Each point is reached from the start by the listed moves, each made 0, 1 or 2 times, or once backwards (-1), plus a little noise. Say if it took an odd or an even number of moves. Then give how often each move was made.

Moves:
(1): [-0.10 -0.04 -0.19 -0.05  0.16]
(2): [-0.11  0.15  0.09  0.05  0.08]
(3): [-0.05 -0.02 -0.16  0.35  0.01]
Start: [-0.05  0.04 -0.03  0.06  0.02]
Points:
[-0.25 -0.21 -0.82  0.60  0.27] -> odd (2, -1, 2)
[-0.59  0.24 -0.55  0.77  0.53] -> even (2, 2, 2)
[ 0.01 -0.12 -0.28  0.36 -0.08] -> even (0, -1, 1)
[-0.23  0.35  0.17  0.57  0.03] -> even (-1, 2, 1)

Moves:
(1): [-0.03 -0.08  0.19 -0.09 -0.06  0.09]
(2): [-0.20 -0.08  0.09 -0.06  0.20 -0.11]
(3): [-0.40 -0.20 -0.05  0.12 -0.12  0.00]
(4): [-0.05 -0.25  0.02 -0.09 -0.20 -0.25]
(5): [ 0.14  0.00 -0.20 -0.19  0.16  0.17]
(6): [-0.05 -0.28  0.03  0.25  0.04  0.05]
Start: [-0.17  0.17  0.19 -0.11  0.02 -0.06]
Points:
[-0.33 -0.65  0.67 -0.35  0.12 -0.67] -> odd (1, 2, -1, 2, 0, 1)
[-0.20 -0.20  0.62 -0.47  0.59  0.10] -> odd (2, 2, -1, 0, 1, 1)
[-0.85 -1.10  0.51  0.02  0.01  0.00] -> even (2, 1, 1, 1, 1, 2)
[-0.22  0.11 -0.35  0.33  0.23  0.44] -> even (-1, -1, 1, -1, 1, 1)

Moves:
(1): [-0.11 -0.38 -0.07 -0.01  0.22 -0.12  0.07  0.01 -0.12 -0.02 -0.28]
(2): [ 0.08  0.04 -0.22  0.03  0.03  0.17  0.00 -0.01  0.19  0.01 -0.02]
(3): [ 0.09 -0.08  0.00 -0.04 -0.01 -0.02 -0.10 -0.23 -0.08  0.16 -0.05]
(4): [ 0.01 -0.06 -0.06 -0.04 -0.10  0.05  0.39 -0.01  0.04 -0.15  0.11]
(5): [ 0.03  0.20  0.22 -0.14  0.09  0.00 -0.04  0.08 -0.02 -0.21 -0.26]
(6): [ 0.02  0.16  0.07  0.12  0.20 -0.13 -0.01  0.14 -0.14  0.03 -0.02]
(7): [-0.08  0.13  0.06  0.11  0.32  0.01  0.16 -0.08  0.08  0.07  0.41]
(8): [ 0.09 -0.09  0.12  0.02 -0.05  0.15 -0.03  0.11  0.00  0.36 -0.04]
(9): [-0.31 -0.02  0.04 -0.25 -0.24 -0.12  0.00 -0.08 -0.06  0.20 -0.05]
(10): [ 0.16  0.11  0.00 -0.11  0.03 -0.28 -0.02 -0.09  0.24 -0.22  0.03]
(11): [ 0.02  0.00  0.23  0.32 -0.15 -0.12  0.12  0.06  0.10 -0.10 -0.09]
Start: [-0.09  0.05 -0.03 -0.10  0.07  0.03 -0.11 -0.16  0.07  0.00  0.04]
Points:
[-0.52 -0.26 -0.02 -0.67  1.08  0.18  1.04 -0.14  0.15 -0.69  0.18] -> odd (2, 0, -1, 2, 2, -1, 2, 0, 0, 0, -1)
[-0.74  0.54  0.39 -0.75  0.34  0.57 -0.09  0.36 -0.22  0.99 -0.17] -> even (0, 1, -1, 0, 2, 1, 1, 2, 2, -1, -1)
[ 0.36  0.10 -0.90 -0.81 -0.27  0.12  0.06 -0.26  1.03 -0.72 -0.09] -> odd (0, 2, -1, 1, 0, -1, -1, 0, 0, 2, -1)
[-0.19  0.46 -0.18 -0.23  0.66 -0.46  0.39 -0.95  0.34 -0.04  0.85] -> even (0, 1, 2, 1, 0, 1, 2, -1, 1, 1, 0)
[-0.22 -0.32 -0.31  0.57  0.47  0.42  0.79 -0.05  0.39 -0.74  0.31] -> even (1, 1, -1, 1, 0, -1, 1, -1, -1, -1, 1)

Moves:
(1): [ 0.05 -0.01 -0.43  0.03 -0.13  0.16 -0.14 -0.38 -0.06  0.15  0.19  0.07
 -0.02 -0.21]
(2): [-0.14 -0.21  0.25 -0.06  0.07 -0.10  0.22 -0.17 -0.07 -0.01 -0.01  0.19
  0.03  0.15]
(3): [-0.20 -0.24 -0.04  0.09  0.24  0.15  0.06 -0.06  0.17  0.30 -0.02 -0.06
 -0.05 -0.10]
(4): [-0.11  0.07 -0.14 -0.15 -0.16  0.08 -0.14 -0.09 -0.01  0.14 -0.18 -0.01
 -0.01 -0.03]
(5): [-0.25 -0.02 -0.18  0.12  0.01 -0.11 -0.26  0.08  0.08 -0.25 -0.20  0.00
  0.01  0.00]
(6): [-0.15  0.03  0.12  0.04 -0.12  0.05  0.04  0.08 -0.15  0.15  0.09  0.00
  0.17  0.08]
(7): [ 0.10 -0.13  0.02  0.11  0.03 -0.13 -0.03 -0.09  0.06  0.03 -0.07  0.16
  0.01 -0.03]
(8): [ 0.03 -0.32 -0.05  0.28  0.07 -0.19 -0.20  0.23 -0.17 -0.06  0.24 -0.01
  0.13 -0.53]
(9): [-0.18 -0.06 -0.24  0.07  0.16 -0.18  0.20 -0.19  0.01  0.12 -0.05 -0.07
  0.06 -0.19]
(10): [ 0.33  0.15  0.05  0.15  0.02  0.13  0.27 -0.01 -0.03  0.00 -0.22 -0.08
 -0.06 -0.16]
(11): [ 0.35 -0.13 -0.04 -0.19 -0.14  0.14 -0.15 -0.10  0.14 -0.19  0.09  0.17
  0.11 -0.24]
(12): [-0.05  0.16 -0.04 -0.03  0.00 -0.07  0.20  0.05  0.04 -0.08  0.22  0.01
 -0.23 -0.21]
(13): [ 0.11  0.28 -0.18  0.07  0.09  0.08  0.08 -0.12 -0.08  0.15 -0.25  0.06
  0.17 -0.14]
(14): [ 0.17 -0.21 -0.19  0.12 -0.10  0.09  0.01  0.20 -0.09  0.01  0.04 -0.07
 -0.16  0.14]
Start: [-0.03 -0.04 -0.13  0.10  0.05 -0.03  0.06 -0.02 -0.25  0.03  0.07  0.14
 -0.11  0.04]
Points:
[ 0.04 -0.58  0.27  0.58  0.39 -0.38 -0.73  0.44 -0.22  0.63 -0.32  0.06
  0.17 -0.75] -> odd (-1, -1, 1, 2, -1, -1, 2, 2, -1, 0, -1, -1, 0, -1)
[-0.35  0.60 -0.94  0.52 -0.03  0.20  0.57 -0.89 -0.28 -0.02 -0.52  0.16
 -0.70  0.01] -> even (2, 1, 0, 0, 2, 0, 0, -1, 0, 2, -1, 1, 0, 0)
[ 0.47 -0.72 -0.18  0.87 -0.26 -0.54 -1.11  0.66 -0.81 -0.62 -0.77  0.88
  0.91 -0.57] -> odd (-1, 1, -1, 1, 2, 1, 2, 2, -1, 0, 1, -1, 2, 1)
[ 0.41 -0.78  0.21  0.09 -0.22 -0.32 -0.19  0.21 -0.43 -0.16  0.68  0.32
 -0.08  0.81] -> even (0, 0, -1, -1, -1, 0, 1, 0, 0, -1, 0, -1, -1, 1)
[-0.48  0.72 -0.15 -0.40 -0.12  0.72 -0.01 -0.14 -0.36  1.49 -0.85  0.00
  0.64  0.71] -> odd (-1, -1, 1, 2, -1, 2, 0, -1, 0, -1, 0, -1, 2, 0)
[-0.56 -0.03 -0.84 -0.12 -0.16 -0.32  0.22  0.13 -0.20 -0.07  0.21  0.35
  0.17 -0.76] -> even (-1, 0, 0, 1, 1, 2, 0, 0, 2, -1, 2, 2, 1, 1)
